Each row is a point. Any point is a mix of the corners, with weights that add up to 1. It lies inside the corners' shape when no weight is negative. Is each point inside? If not, which corners have a negative weight?
In the rows, zero is written as 128.

Corners:
(1): [ 84 168 159]
(2): [115  94 173]
(3): [195 210  88]
(4): [ 42  83 132]
Points:
[ 86 147 147] -> inside
[154 175 104] -> inside
[119 110 162] -> inside
[129 175 106] -> outside (2)
[138 187 107] -> outside (2)
[ 66  83 130] -> outside (1)
[172 197 119] -> outside (4)
[140 119 170] -> outside (4)

Corners:
(1): [ 90 132 129 131  76 121]
(2): [146 139  94 141 161  90]
(3): [166 109 234 121 120 130]
(4): [155 249  70 131 130 101]
(5): [129 120  84 134 157 154]
(6): [165 110 115 190 168 156]
(7): [139 113 123 133  51 160]
Points:
[148 149 113 143 159 116] -> outside (7)
[132 143  87 147 123 124] -> outside (3)
[131 116 127 138 128 130] -> outside (4)
[143  87 154 143  80 173] -> outside (2, 4)
[138 127 107 135 147 137] -> inside
[155 153  95 148 179 130] -> outside (1, 7)
[141 145 102 145 163 119] -> outside (7)
[119 131 128 134 106 124] -> inside
[130 100 136 140 125 143] -> outside (4)

Corners:
(1): [111 131  60 128  43 121 190  97 122]
(2): [ 66 249 179 190 104 205  54 167 151]
(3): [119 131  98 200 158 105  65  57 148]
(4): [132 123  70  73 196 131  83  74 107]
(5): [162 119  93 133 169 138  85 137 134]
(6): [ 56 109 163 114 181  81  59 113  80]
(7): [221 158  97 126 179 172 133 106  80]
(8): [153 109 149  86  78 217 200 103 102]
(9): [203 212 187  62  65 175 134 146 105]
(10): [ 67 119 162 158 146 169 193  98 207]
Points:
[152 156 121 121 130 151 100 105 109] -> outside (10)
[113 151 121 125 127 149 108 111 130] -> outside (7)
[115 136 127 159 143 140 118  90 152] -> inside
[149 117 119 103 126 158 152 101 108] -> outside (2)
[120 124 120 123 136 136 138  93 133] -> outside (2)
[153 170 146 109  97 162 129 121 118] -> inside

Corners:
(1): [176 131 126  98 148 146 110 150 133 227 111 162]
(2): [169 152 105 182 147  94 162 168 226  97 128 126]
(3): [146 148 168 139 129 213 127 128 114 110 114 132]
(4): [113  83 120 127 119 119 113 145 142 105 188 104]
(5): [139 110 136 146  71 143 144 156 124 101 103 132]
(6): [162 100 148 109 121 141 107 134 118 126 114 194]
(7): [148 154 104 109 117 147 179 162 127  95 133 113]
(8): [106 115 152  88 112 150 108  65 101 154 137 119]
(9): [135 144 128 107 140 115 127 148 116 134 136  99]
(10): [122 115 107 158 124 138 129 140 132  98 114 162]
(11): [108 145 148 118 116 126 182 148 125  98 121 175]
(12): [120 143 129 155   7 117 118 135 100  93 131 129]
(13): [ 92 121 131  91 126 116 113 130 164 101 142 117]
Points:
[130 135 121 139 106 131 146 155 136 103 129 131] -> outside (6, 8)
[128 123 131 119 114 136 129 139 123 121 129 144] -> outside (2)
[123 127 129 112 118 119 139 136 133 118 134 150] -> outside (3, 5)
[131 131 125 127 120 117 145 145 147 115 131 139] -> outside (3)
[136 126 125 113 130 125 138 142 139 121 120 148] -> outside (3, 4, 12)

Corners:
(1): [132 122 145  86 126 111  95 138 161 106  81 138 121 153 126 112 141  95]
(2): [116 182  85 121 158  99 130 112 225 103 166 112 129  61  98 122  97 106]
(3): [126 151 137 144 152 101 112 122 105 122 124 129 128 112 109 120 103  93]
(4): [129 132 138 110 111 216 118 101 200 150 166 124 154 146 145 156 126 123]
(5): [ 96 129 120 111 128 127 119 148 118 118 135 122 141 126 163 116 122 133]
(6): [143 119 134 128 141 108 107 117 113 107 128 139 144 136 121 121 113 192]
(7): [134 122 134 111 142 155 145 118 171 147 161 180 129  99 118  91 123 106]
(8): [125 100 110 132 158  87 131 133 117 106 130 114 104 159  88 108 113 118]
(9): [121 180 110 194 130 105 113 131 109 120 166 156 114 162  80 168 118  99]
(10): [138 159 116 127 168 142  95 141 116 118 149 124 158 158 183 137 122 118]
(11): [125 113 145  91  98 140  93  99 106 105 104 125 116 138 174  97 123  99]
(12): [121  96 142 101 144 100 106 116 190 123 106 132 172  93 212 117 124 107]
(13): [124 115  91 155 120 249 157 112 130 123 172 148 159 125 123  84 169 234]
(14): [ 94 117 150 122 153 134  98 112 134 116 114 132 129 156 170 105 149 166]
(15): [115 134 138 108 121 121 110 120 123  87 158 132 145  93 102 135 129  90]
(16): [139 142 119 110 159  83  99 102 113 138 111 126 143 152 104 181 104 119]
(17): [130 128 150 116 113 142 181 111 111 125 146 137 140 154 136  96 130 123]
(18): [132 141 110 126 133  86  99 118 117 131 140 109 156 171 104 123 125 105]
(19): [127 119 129 113 100 169 136 104 106 123 147 115  89 121 100  87 178 112]
Points:
[123 128 131 121 138 126 124 117 152 123 124 137 132 130 130 120 114 128] -> outside (10, 15, 18, 19)
[123 139 125 127 147 134 127 131 146 122 148 137 146 134 139 118 124 113] -> outside (6, 11, 16, 19)
[124 130 126 119 130 134 115 120 136 123 140 128 141 137 133 123 125 129] -> inside
[123 127 130 120 130 140 132 114 132 122 146 134 138 133 136 114 130 132] -> outside (1, 3)
[125 128 128 121 138 120 112 120 134 115 128 127 138 135 137 121 126 127] -> outside (7)
[124 131 120 124 137 127 111 119 134 118 136 128 134 133 125 121 126 125] -> outside (17)
